Every row gives one point. The points of each table are mixes of a few directions, plus a little noise. How many directions does each table use, and how many do they share? Where both have some left over, give the other angles between the two spaces (their principal angles), to ten degrees, smallest first.
In the rows, zero is written as 128.

First, 5 rows:
[[144 117 138]
 [184 172 211]
 [118 105 104]
 [ 93 127  90]
 [102 123  98]]
Second, 5 rows:
[[143 210 192]
 [121  88  96]
 [126 108 113]
 [132 146 141]
 [119  86  95]]
Directions: first 2, second 1, shared 1

First (9 x 8):
[[178 141 122 151 132 112  93 138]
 [242 166 100 169 147  94  34 161]
 [169 147 129 103  97 178 123 113]
 [120 127 142 100  98 173 158 104]
 [ 65 129  94  80 157 139 124 150]
 [117 108 168 142  96 142 180  94]
 [121 127 131 120 122 139 136 122]
 [ 90 116 110 149 175  69 109 159]
 [ 49  88 159 141 130 108 192 109]]
Second:
[[ 92 112 150 115 128  98  95 113]
 [ 81 150 129  76 147 141 139 184]
 [214 133  72 187 139 126 105 112]
 [143 129 179  78  59 185 121  68]
 [152 135 190 159 109 110 160 149]
 [122 131  79 161 172 119 170 171]
 [ 91 105  98 119 142 118 105  98]]
Directions: first 3, second 5, shared 3

First (8 x 11):
[[121 100 117 111 130 140 159 140 105 106 135]
 [ 87 144 159  46 195 131 125 149  78 133 161]
 [123  41  94  93 163 171 129 115  61 167 155]
 [146 174 140 151  60  96 124 151 209 117  65]
 [167 180 165 175  89 108 108  92 200 128  65]
 [101 143 145 118 148 139 155 105 118  97 150]
 [105  94  72 151 123 143 103 120 113 163 176]
 [176 148 137 179 117 100 116 150 137 111 113]]
Second (9 x 11):
[[116 128 101 166 149 164 168 125 116 159 153]
 [124 123 153  81 137 165 203 118  84 145 157]
 [124 130 126 154 130  91  84 142 195  56  36]
 [101 137 114 102 106 136 174 155  90 136 211]
 [106 138 144 113 158 118  98 105 110 106 160]
 [173 174 146 149 127 115 150 180  97 169 165]
 [137 116 135 141 143 115  74  99 159 113  74]
 [151  70 116 130  94 123  71  89 199 121   8]
 [121 134 118 117 110 125 132 140 102 150 189]]
Directions: first 6, second 6, shared 4; angles 60, 70

First (10 x 18):
[[ 65 156  95  93 138 139 192 152 249 152  51 164 131 184 108 179 115  69]
 [105  75 137 194  97 127  87 128  93 135 158 163 124  69 132 145 159 112]
 [128 161 117  88 144 134 162 134 164 128 100 119 130 171 123 130 111 125]
 [187 170 137 107  98 175 114 150  74  75 163 134 106 188 131  87 151 147]
 [ 90  87 123 158 151 118 133 115 109 168 131 132 143  84 133 154 124 125]
 [154 151 135  83 160  62 137  99 193 127  95  59 141 114 128 107  83 154]
 [151 131 140 137  99 120  99 130 130 102 140 129 118 121 129 112 141 130]
 [ 95  96 121 133 188 100 151  98 112 183 121  94 155  85 134 147  95 146]
 [120  93 139 196  53 152  71 150 100 100 163 194 104  99 128 135 185  95]
 [184 160 134  92 154 149 135 125  57 108 159  89 128 167 137  85 116 177]]
Second:
[[127 156 131  84 130 116 150 126 187 118  87 115 135 164 120 122 117 124]
 [165 161 118  99 156  96 139 122 160 123 122  82 121 128 129 112  90 147]
 [170 163  65 157 156 138 138 170 134 137 169 130  74 117 130 149  92 115]
 [ 99 121 103 152 124 167 144 154 120 144 134 174 115 141 125 161 141  97]
 [118 104 173 113 116 108 111  93 111 119 114 108 163 119 132 104 145 151]
 [129  94  82 185 202 140 140 131  27 191 196 113 118  65 144 157  92 150]
 [137 101 187 100 141  77 106  67  98 125 118  63 176  96 138  83 123 184]
 [137 148 165  96  68 116 105 125 189  76  91 136 132 162 119 101 157 118]
 [ 69 103 131 166  58 196 120 165 125 118 121 232 119 161 118 164 197  66]]
Directions: first 4, second 4, shared 3; angles 80

First (9 x 32):
[[129 164 131 141 132 119 125 107 130 133 114 137 115 126 135 133 145 155
  120 122 100 107 110 147 154 125 123 158 131 144 128 140]
 [ 24   7 118 102 128 151 103 108 123 136 124 134 193  95 106 134 118 105
  141 105 100 120  93 159  32 153 113 113 174 154  77 129]
 [150 171 108 168 124 121 153 136 133 125 173 140  88 177 122 103  95 103
  132 150 124 139 165 112 148 101 141  98 126 119 145 118]
 [140 167 138 133 132 119 122 111 129 131 107 131 117 120 139 138 153 161
  118 122 110 109 110 143 160 129 124 163 123 140 132 141]
 [ 94 100 112 140 126 134 132 123 129 131 151 138 133 140 115 117 105 104
  136 130 112 130 132 134  98 124 129 105 147 135 116 124]
 [179 198 140 137 131 114 134 127 130 126 114 125  97 134 144 133 149 158
  116 133 133 121 131 123 185 120 131 156 105 123 151 135]
 [124 137 128 132 130 126 126 120 129 130 124 132 126 128 130 129 132 136
  126 126 117 121 122 136 133 127 126 138 131 134 127 132]
 [163 102 136 100 124 134 133 167 124 118 130 105 139 121 130 129 122 108
  133 137 188 161 154  90 119 134 135 101 105  94 141 113]
 [148 105 140  99 127 133 125 152 124 121 116 110 144 111 132 136 135 124
  129 128 169 146 135 107 122 139 130 121 111 108 134 122]]
Second:
[[128 109  76 149 125 112 143 108 127  87 154  94 120 151 118 119 177 136
  141 113 154 150 122 135 157 180 134 134 149  98 110 159]
 [102 140 170 124 125 152 112 122 135 159 107 166 140 110 130 130  70 110
  120 148  77 107 113 119 108  89 109 126 124 150 142 109]
 [185 138 116 117 134 100 132 177 110 146 147 103 101 128 129 136 149 133
  116 132 183 135 182 130 126 108 157 107 116 136 116  97]
 [125 137 160 114 130 140 121 136 132 146 108 149 138 116 136 133 105 127
  124 131 113 115 125 126 111 105 123 129 114 143 141 116]
 [132 109  96 127 132 118 146 113 132  78 130 100 137 148 132 124 192 155
  148  92 165 147 113 141 146 187 137 148 129  99 126 171]
 [126 136 140 130 126 132 120 133 126 149 129 139 123 120 125 129 100 115
  120 144 112 120 134 122 121 103 124 119 129 141 128 109]
 [ 84 136 159 141 119 154 110 105 136 159 119 167 136 112 120 125  56  97
  119 160  56 108 105 114 116  91  99 123 140 147 134 111]
 [144 119 108 123 133 116 141 131 127 100 131 106 130 140 133 127 174 148
  138 104 165 141 130 137 138 162 141 137 123 112 126 149]]
Directions: first 3, second 3, shared 0; angles 40, 50, 90

First:
[[ 99 130 128 169 135 101 112 138 130 114 158 154 127 120 129  91 113 105
  109 137 120 146 147 113 123 135 125 126 133 145 145 120]
 [ 56  97 111 133 136 140  81 110  74 124  82 110 129  87 150  95 102 154
  124 199 175 113  36  99 129 198 109 139 151 129 154  94]
 [151 149 141 169 130  92 149 150 172 118 198 170 125 154 113 117 132  84
  113  87  78 159 220 135 120  79 138 120 114 148 121 143]
 [151 133 133 115 124 133 143 129 139 131 129 124 129 139 123 147 136 128
  135 110 119 126 142 138 129 111 133 126 120 123 116 138]
 [155 143 134 138 127 113 148 140 156 126 164 147 127 147 119 134 135 108
  124  97 100 143 180 139 125  95 135 122 116 132 119 141]
 [201 129 125  27 110 194 167 105 129 161  50  58 137 148 122 217 162 183
  174 100 149  88  84 169 144 111 135 136 117  85  92 150]
 [151 108 114  32 119 201 136  93  90 157  19  47 136 119 139 193 144 197
  170 147 182  81  23 146 144 159 126 142 130  83 113 129]
 [145 148 140 171 129  89 143 150 164 117 195 171 124 146 115 110 129  87
  110  93  84 156 212 130 121  88 136 118 117 148 124 138]
 [ 45 111 122 194 143  89  77 136  98 102 157 166 123  89 145  52  94 105
   94 184 141 148 109  84 118 177 117 129 148 156 168  94]]
Second:
[[195 162 147 141 122 101 174 151 191 128 197 162 127 172 105 148 150  89
  124  54  65 153 242 156 125  51 145 117 105 136 103 161]
 [ 63  91 110 108 136 158  80 104  63 130  53  88 131  83 154 111 107 173
  135 203 195 101   7 100 132 205 110 144 153 117 154  97]
 [168 122 121  51 115 183 149 106 115 153  53  70 134 132 128 188 147 178
  162 123 156  93  69 153 140 133 129 137 123  94 107 137]
 [ 52 112 122 187 141  96  82 132 100 106 150 159 123  96 144  61  97 109
  100 178 142 144 108  89 119 174 115 128 146 152 162  99]
 [206 151 140  92 116 140 177 133 171 143 139 121 131 168 107 182 158 123
  145  65  95 127 189 165 133  66 144 122 104 118  93 160]
 [111 110 118  97 126 156 112 112  95 137  75  95 132 108 139 139 126 162
  141 159 165 105  59 125 133 162 120 136 138 112 132 118]
 [109 113 118 102 129 153 115 113  97 136  81  99 129 111 138 135 125 157
  138 158 160 110  64 122 134 162 119 134 139 115 134 118]
 [139 137 134 140 128 114 136 135 144 125 155 143 126 139 121 129 132 113
  125 110 109 139 161 132 127 108 133 124 123 133 125 135]
 [ 72 129 132 212 139  69 100 150 134  99 198 189 121 114 130  57 102  79
   88 145 106 164 176  96 113 135 123 121 136 165 154 112]
 [193 139 132  71 115 162 168 121 147 149 101  98 134 153 115 191 156 150
  155  87 121 112 138 161 138  93 138 129 113 104  99 155]
 [ 95 138 136 205 137  70 113 151 146 101 205 187 122 128 125  70 112  77
   96 127  95 165 194 107 114 117 127 120 130 161 146 121]]
Directions: first 2, second 2, shared 2

First (10 x 32):
[[129 114 126 116 133 125 153 133 130 144 128  99 123 108 139 141 126 161
  169 100 131 129 143 133 128 113 122 132 141 118 133 120]
 [127 137 130 136 125 129 111 125 125 117 128 148 131 141 121 119 129 105
  100 147 127 127 118 125 128 137 132 125 119 135 124 133]
 [129 114 125 115 133 126 154 134 131 144 128  98 122 107 139 142 126 163
  171  98 131 130 145 134 128 113 122 132 142 117 133 120]
 [129 108 125 111 134 125 165 135 132 151 129  86 120 100 143 147 126 178
  189  87 132 131 151 135 128 107 120 133 147 114 136 117]
 [125 167 136 163 115 134  54 111 119  80 127 212 145 185  97  89 133  28
    7 210 121 122  81 113 129 170 145 116  90 158 112 150]
 [126 147 132 143 122 131  93 121 123 106 128 168 136 155 113 110 131  82
   71 166 124 125 106 122 128 147 136 123 110 143 121 138]
 [128 130 128 130 127 128 125 127 128 126 128 132 129 131 126 127 128 125
  122 131 128 128 126 127 128 130 128 127 127 130 128 128]
 [129 127 128 128 127 127 128 128 128 129 128 127 128 128 128 128 128 129
  129 128 129 128 129 128 128 127 128 128 129 128 128 127]
 [129 116 125 117 132 126 152 132 131 143 128 100 123 110 138 141 127 161
  167 101 131 130 143 133 127 115 122 132 141 118 133 121]
 [129 120 127 121 130 126 144 131 130 139 128 109 125 115 135 136 127 150
  154 110 130 130 137 131 128 119 124 131 136 121 131 123]]
Second:
[[103 114 139 119 126 127 136 108 135 159 127  85 135 106 128 143 127 176
  162 120 132 143 157 139 106 110 138 110 161 108 126 145]
 [142 152 138 127 113 135  98 132 127  83 125 200 128 148 121  94 128  47
   72 163 120 119  84 115 147 164 120 146  87 149 121 110]
 [133 151 117 163 134 128  91 130 117 107 132 164 135 171 111 117 134  83
   56 168 126 119 107 116 127 143 139 120 108 150 122 149]
 [118 125 124 128 140 127 144 140 140 165 135  88 129 105 139 158 128 161
  154 116 139 128 151 119 102 111 128 133 160 121 119 145]
 [133 104 146  93 104 127 144  99 119  98 111 141 121 119 126  97 123 140
  171 102 113 141 123 159 166 131 121 120 106 111 151  86]
 [112 124 161  88 103 135 132 112 146 129 121 137 131  90 137 117 122 119
  157 130 126 139 125 131 124 138 119 139 135 113 119 110]
 [140 132 104 157 148 124 128 145 118 132 135 119 126 152 125 141 133 134
  108 126 131 118 131 122 128 120 133 124 126 140 132 142]
 [144 135 102 153 151 125 135 157 124 136 137 118 123 143 132 147 132 130
  114 121 134 114 130 114 125 121 126 137 128 142 128 138]
 [127 115 123 125 134 125 146 128 127 142 128  99 125 118 132 139 127 163
  159 106 130 132 145 136 127 113 128 123 140 119 135 128]]
Directions: first 1, second 4, shared 1

First, 11 rows:
[[134 116 152 173 135 152 101 122 130 132 128 112 133 169 126 104 126 124
  127 124 105 109 143 116 140 134 115 153 124 124 100 138]
 [116 156 101  62 118 120 152 137 124 113 113 126 120  88 140 132 137 129
  135 121 156 123 117 132  91 115 101 138 120 143 128  96]
 [126 123 121 132 136 114 135 135 123 131 142 142 130 120 129 133 122 132
  130 145 128 146 119 131 128 127 145 106 133 130 144 147]
 [148 147 113  56 115 123 146 149 167 108  94  90 119  85 150 140 137 144
  146  72 141 114 109 132  92 115  88 159 111 140 107  48]
 [103 163 131  99 100 139 138  94 123 118 106 134 111 120 109 134 142 122
  124 119 155 111 131 133 110 131 107 157 102 126 131 103]
 [125 103 123 169 151 124 116 138  99 145 159 144 145 154 132 116 117 116
  119 168 112 141 141 123 154 127 156  95 156 125 133 183]
 [114 129 158 184 134 125 123 107 128 127 147 164 114 138 101 127 117 147
  136 155 114 155 114 132 124 141 150 120 105 118 153 173]
 [112 141 151 176 150 136 119 130 119 110 148 153 114 135 124  90 113 159
  156 159 105 144 106 124  77 128 105 149  93 141 120 170]
 [144 110 126 131 129 131 117 135 132 139 126 109 139 142 135 134 130 114
  118 117 122 119 142 123 157 130 138 120 150 123 119 122]
 [119 142 148 129 100 133 131  87 143 131 110 134 114 131  97 151 136 123
  118 109 142 124 133 135 147 143 140 137 111 110 146 111]
 [165  81  83  95 142 111 128 172 122 156 136  94 166 130 165 150 128  94
  102 119 128 125 155 125 191 118 164  73 202 130 126 117]]
Second, 9 rows:
[[137 122 117 111 127 127 129 140 128 132 124 114 136 126 140 131 131 121
  124 120 129 121 133 127 136 124 127 124 143 130 118 115]
 [127 129 130 127 123 126 130 122 133 129 125 130 126 126 123 136 130 127
  126 124 131 131 128 129 131 130 134 126 126 125 134 125]
 [134 130 130 105 105 117 141 107 150 134 111 127 123 111 109 167 137 122
  117 101 146 134 126 139 155 139 155 114 128 112 155  99]
 [141 125 121  92 103 113 142 116 151 137 105 116 129 110 119 172 138 117
  114  94 149 130 131 138 163 135 154 109 139 115 151  88]
 [132 125 124 120 126 126 129 131 130 130 125 123 131 126 130 133 130 125
  126 123 131 126 131 129 132 127 130 125 132 128 128 121]
 [139 122 118 103 120 122 134 132 137 133 118 114 135 120 134 146 133 119
  121 109 136 123 132 130 147 127 136 118 142 125 130 105]
 [126 129 129 132 130 129 127 129 127 127 130 131 128 131 128 122 127 130
  130 132 125 128 127 126 123 127 126 130 126 129 127 133]
 [140 113 102 114 147 134 120 166 111 130 135 103 147 135 165 102 127 117
  129 134 118 109 141 117 123 111 105 131 156 145  93 127]
 [ 73 156 181 249 167 157 101 108  84 101 178 195 101 168 102  42 102 172
  168 216  85 148 103 115  38 131  86 174  60 144 114 241]]
Directions: first 5, second 2, shared 2

First, 11 rows:
[[126 114 118 121 101 141 120 141 142 132 100 136 112 108 133 127 115 145
  132 120 119 138 117 127 120 121 118 133 128 133 118 124]
 [126 131 184 125 228 117 202  37 110  79 227 128 162 211 145  98 187  14
   96 138 113 137 147 139 238 164 156 126 130 140 143 145]
 [154  57 135 139  92  62 167 146 120 107 136  84  63 103 130  68 107 102
  141  64  66 195 125  92 171 105  95 203  44 163 145  67]
 [140 154 167 153 201  68 163  93  86 109 218  91 162 182 108 115 166  68
  120 133 141 116 162 119 164 143 151 132 104 122 166 123]
 [104 126 124  90 156 173 166  95 128 102 125 165 131 140 162 133 152 106
   89 144 119 135 126 155 160 142 146 110 156 140 106 158]
 [130 161 135 149 131 147  78 128 148 156 127 132 164 144 106 156 124 145
  150 156 163  86 124 129  98 137 129  97 165  99 129 145]
 [132 155 115 148  94 138  63 164 144 169  95 125 145 109 102 159 103 185
  158 143 163  92 121 122  62 120 120 106 152 101 127 132]
 [146 103 123 143 100  77 134 160 114 129 127  92  95 103 117 106 109 139
  143  94 108 154 131 104 118 109 111 167  76 140 144  90]
 [129 140 136 144 111 173  69 122 173 158 105 147 152 137 116 149 112 145
  156 149 148  97 107 129 112 137 119 101 173 105 115 145]
 [128 125 112 132  73 172  66 154 174 162  67 148 123 101 121 149  94 178
  155 135 138 113 101 126  87 120 107 112 160 114 108 133]
 [ 92 138  62  61 123 140 182 167  72 105  80 153  97  72 164 150 137 185
   66 130 131 142 145 162  76 111 157 122 120 150 109 143]]
Second:
[[129 229 101 157 155  79  89 181  66 167 142  94 186 121  76 182 141 203
  132 177 227  51 166 140   7 124 168  79 132  86 161 144]
 [131  96 138 121 117 144 144 112 150 115 121 139 109 130 144 105 125 104
  127 116 100 155 112 127 169 131 116 142 123 143 116 123]
 [133 139 127 134 128 123 129 134 124 131 125 124 134 127 121 126 131 136
  128 139 144 123 126 134 119 130 134 120 123 126 129 129]
 [ 92 169 104 118 164 103  72 147  80 156 169 115 155 129 117 212 120 166
  131 111 133  67 191  99  41 106 136 129 173  91 163 137]
 [180 139 144 162  94 130 181 138 154 114  78 123 130 122 107  44 148 126
  126 187 190 162  63 178 170 157 145  93  66 152 100 126]
 [127  85 139 115 117 149 144 105 154 112 123 143 103 131 151 106 122  96
  126 106  85 160 113 122 179 129 111 149 127 146 115 121]
 [175 124 146 155  94 136 181 130 160 110  81 128 122 124 116  44 144 116
  126 175 171 170  64 171 182 155 138 103  71 156  98 124]
 [157 169 127 157 119 112 144 152 121 134 106 113 149 123  98 101 143 153
  128 178 196 120 105 159 109 143 152  91  95 127 124 133]
 [ 74  99 117  88 158 135  81 108 112 135 176 140 116 135 159 204 106 117
  129  58  47 107 188  75 107  99 103 173 191 111 151 127]
 [123 104 133 118 125 139 132 115 140 120 130 136 114 130 142 124 123 111
  127 111  99 142 126 120 152 126 117 143 133 135 123 124]
 [ 87  55 133  83 137 158 111  87 147 114 158 154  89 137 178 159 105  82
  127  50  17 150 155  82 173 108  89 187 174 136 129 119]]
Directions: first 4, second 2, shared 1; angles 90

First, 10 rows:
[[135 164 172 188 123 177 174 162 129 157  89  72 102 127 142 207 128 147
  133  95 117 188 115 175  93  86 124 112 151 170 160 126]
 [137 135 150 133 143 145 133 110 133 141 123 118 128 111 141 146 134 150
  125 127 128 135 126 150 126 121 143 113 128 156 139 118]
 [136 127 137 192 112 115 196 176 120 169  94 120 116 142 100 188 127  88
  152  99 114 162 111  97 132 104 126 137 163 130 136 144]
 [161 162 168 190  86 202 136 174 137 115  62 109 115 110 162 202 126 141
  141 115 153 184 128 114  96 105 158 131 108 154 133  98]
 [144 134 129  73 110 178  30  93 147  52 128 163 143  94 180  81 130 169
  110 171 173 101 158 114 118 164 161 133  57 121 101  81]
 [105  75  84  93 167  24 151  97 112 164 188 165 145 150  72  68 131  85
  131 135 101  71 123 101 182 149 109 136 160  93 117 164]
 [107 100 104 101 159  69 141 100 121 149 169 138 136 141  99  86 131 114
  126 131 105  92 123 134 153 137 108 124 152 113 127 150]
 [142 169 158 143  97 216  92 149 141  87  88 100 116 111 179 160 124 168
  123 127 155 167 140 152  82 114 141 122  93 148 132  99]
 [118  88  95  55 160  71  84  65 129 114 181 180 155 119 114  45 132 131
  115 163 131  58 141 109 170 171 136 131 110 103 107 126]
 [ 93 119  87 115 124  84 146 152 109 135 153 113 117 173  95 101 118  89
  131 114 101 122 123 132 125 125  72 141 160  90 125 173]]
Second:
[[150 140 117 166  52 120 158 186 104 104  88 154 128 115 131 152 133  60
  141 132 160 157 135  48 115 161 133 152  97  89 113 119]
 [143 138 118 151  73 118 152 170 107 109 103 147 126 119 132 141 134  79
  134 132 152 147 134  76 115 156 126 144 103  98 120 123]
 [101 113 128  92 193 135  97  70 154 148 170  88 133 149 110  92 128 175
  109 113 101 116 121 212 154  96 123 111 179 155 135 146]
 [172 133 138 195  56 138 158 201 114 111  60 181 125 108 140 193 120  80
  166 136 160 146 130   7 112 145 162 156  80 112 112  97]
 [136  98 100 157  98 128 122 139 147 122 107 129 145 156  77 113 126  68
  139 104 145 158 128  76 179 120 156 160 175  98  90 138]
 [114 147 126  88 136 103 134 119  99 122 159 132 119 112 160 110 134 146
  112 152 121  99 132 163  95 157  90 111  89 121 149 130]
 [112  85 129  74 226 109  73  62 157 151 179 164 137 141 120  94 104 213
  137 150  86  39 121 145 153 102 141 116 130 164 129 124]
 [121 162 164 114 157 149 137 115 118 139 139 100 111 108 171 153 132 188
  115 134 113 128 124 201  86 120 107  94 107 165 166 121]
 [105 136 131 114 160 153 120  89 148 144 150  56 129 146 110 106 141 147
  101  97 116 164 122 227 144  97 117 110 192 148 138 151]]
Directions: first 4, second 4, shared 2; angles 50, 70

First, 8 rows:
[[171  50  80 114 177  99 143 120 209 117 143  99  84 219  57 104 160 129
  105 204 167  57 133  84 143 116  86  60  69 210 211  83]
 [ 90  94 114 145 139 111 140 148  92 126 139 100 102 185 125 116 123 137
   74 181 144  94 108 170 143 150 116 127 126 141 169 112]
 [126 123 137 133 125 114 132 120 149 134 126 133 141 105 114 143 129 122
  136 122 150 129 136 129 129 147 116 122 123 152 137 150]
 [121 173 116  99 131 172 106 155  31 120 120 121 125 161 191  97 101 157
  105 113  54 169 109 153 122 106 177 177 167  23  69  93]
 [151 150 161 105 126 139  93  91 109 171  82 110 164 110 132 150 122 166
  151  71 161 163 149 102 132 141 118  99 129 113 101 156]
 [ 88 163 191 170  73 167 106 113  52 156 106 116 121 102 186 140 132 142
  153  79 125 134 118 120 129  84 142 123 156  77  83 134]
 [159 147 131  96 140 128 112 112 141 143 106 133 163 104 120 140 118 143
  146  92 136 164 147 115 124 149 127 126 129 122 107 150]
 [117 123  96 162 113  93 191 165 242  56 202 211 126  38  98 133 139  29
  154 163  86 114 125 152 102 131 143 189 127 186 146 144]]
Second:
[[ 86 139 160 137  97 123 108 117 134 162 132 114 120 107 151 142 132 128
  158 122 169 125  90 125 141 111 137 132 126 152 129 147]
 [143 156  80  98 145 161 136 130 153 116  98 102 125 128  68 106 126 153
  121 124 106 132 115 108 130 163 129 116 104 128 138 117]
 [133  67 194 190 121  77 134 139  55 120 187 196 132 157 234 172  99  77
   89 113 129 123 207 191 126  90 113 163 182  91  98 141]
 [ 80 156 162 133  94 131 106 118 104 158 113 113 142  86 156 131 143 140
  165 127 149 146  83 128 123 116 148 133 142 125 114 144]
 [113 181 112  89 123 150 115 129 123 135  96 111 157  83 115 108 136 155
  157 127 109 171  84 121 112 149 159 142 134 108 109 134]
 [127 135 108 132 127 156 139 120 133 124  94  93 116 133  76 109 149 152
  125 140 126 107 115 100 127 142 115  87 106 137 151 112]
 [125 146  99 165 124 201 160 124  68 108  54  68 104 150  43 102 136 178
   74 113  98  90 145 112 133 179  92  62 108  95 150 104]
 [ 94 167 120 164 107 196 141 132  83 140  96  76  76 159  91 154  56 161
   56  35 130  96 143 156 188 196 100 134 108 106 129 149]
 [160  76 144 120 145  68 125 124 154 114 163 175 158 122 163 116 182  93
  169 200 131 135 138 111  86  67 136 116 145 148 133 108]
 [172  26 141 146 152  52 136 117 218 120 199 169 101 181 142 140 165  69
  146 194 178  70 160  97 127  53  98  94 104 213 178 105]
 [175 158  86  33 173  92 109 155 184 110 175 192 178 101 169 129  84 101
  148 115  84 215 128 159 113 141 182 230 151 106  79 145]]
Directions: first 5, second 5, shared 2; angles 60, 70, 70
